Each point is reached from the start by the listed moves, each made once or not at all, plus a little noise. Is the number of moves made odd or even? Then give how often each move was made.
In the rows, zero is written as 128.

Moves:
(1): [143 119 182 177 141]
(2): [150 109  72 144 149]
(3): [116 197 134 182 126]
Start: [124 138 131 120 109]
Points:
[153 109 126 189 145] => even (1, 1, 0)
[149 113  73 136 132] => odd (0, 1, 0)
[146 172 132 249 143] => odd (1, 1, 1)
[138 189  82 196 128] => even (0, 1, 1)

Moves:
(1): [124 152 147  59 104  74 192  89]
(2): [150 108 228 183 116 160 169 182]
(3): [ 95 156 133 168 113 107 127 140]
(4): [136  82 175  93 147 135 128 118]
(5): [139 178 153 114 166  75 119 180]
(6): [173 111 110 150  76 123 179 143]
Start: [136 137 140 111 115  88 144 132]
Points:
[146 188 167  99 150  32 133 184] => odd (0, 0, 0, 0, 1, 0)
[156 142 214  63 171  39 135 175] => even (0, 0, 0, 1, 1, 0)
[203 101 223 187  47 113 235 200] => even (0, 1, 0, 0, 0, 1)

Moves:
(1): [129 109 119 135 130 110  97 142 125]
(2): [108 134 137 129 105 117 128 125 150]
(3): [142 113 151 123 118 107 131 130 132]
(4): [168 121 119 145 113 114 113 123 146]
(5): [119 116 132 125 120 137 143 131 118]
(6): [128 142 114 117 115 136 145 147 149]
(7): [128 142 125 158 141 141 129 162 190]
(8): [153 129 112 123 134 150 107 140 136]
Start: [119 129 139 138 138 131 141 127 139]
Points:
[116 105 129 136 116 133 103 152 156] => even (1, 1, 0, 0, 1, 0, 0, 1)
[200 114 108 170 120 120  95 202 249] => even (1, 0, 1, 1, 0, 1, 1, 1)
[ 99 148 134 128  99 126 158 144 180] => even (0, 1, 0, 0, 0, 1, 0, 0)

Moves:
(1): [143 142 121 124 109 134 103  93  99 127 115]
(2): [144 124 139 122 156 156 126 124 148 117 139]
(3): [111 120 122 112 106 142 131  97 115 134 143]
(4): [103 134 153 107 155 154 115 113 137 142 127]
(5): [100 121 147 142 115 115  97 187 109 102 140]
(6): [102 125 108 116 122 101 129 122  76 146 108]
(7): [104 114 109 117 136 100 115  99 136 139 111]
(8): [134 138 118 145 101 148 137 167 115 121 110]
(9): [109 143 113 111 142  98 111 155 138 146 144]
(10): [ 92 166 138 141 125 137 135 146 147  89 152]
(11): [111 125 141 101 153 108 118 156 115 118 112]
Start: [119 128 118 107 120 128 133 111 145 122 105]
Points:
[ 47 138  70  36 143  32  68  97  68 159  53] => odd (1, 0, 0, 0, 0, 1, 1, 0, 1, 0, 1)
[ 14 115  71  26 139  39  95 103  85 165  81] => odd (0, 0, 1, 0, 0, 1, 1, 0, 1, 0, 1)
[ 62 115 169  79 140 183  94 120 141 105 142] => even (0, 1, 1, 1, 1, 0, 0, 0, 0, 0, 0)
[  7 160 145  96 104 186 107 172  94  77 128] => odd (0, 1, 1, 1, 1, 1, 0, 1, 0, 1, 0)
[ 84 116 135  69 184 154 105  63 184 136  97] => odd (0, 1, 0, 1, 0, 0, 1, 0, 0, 0, 0)
[ 35 123  99  43 158  47  36 153  70 120  80] => odd (1, 1, 0, 0, 1, 1, 1, 0, 1, 0, 1)
[ 37 143 131  86 101 149  85 190 117 126 130] => odd (0, 0, 1, 1, 1, 0, 0, 1, 1, 0, 0)
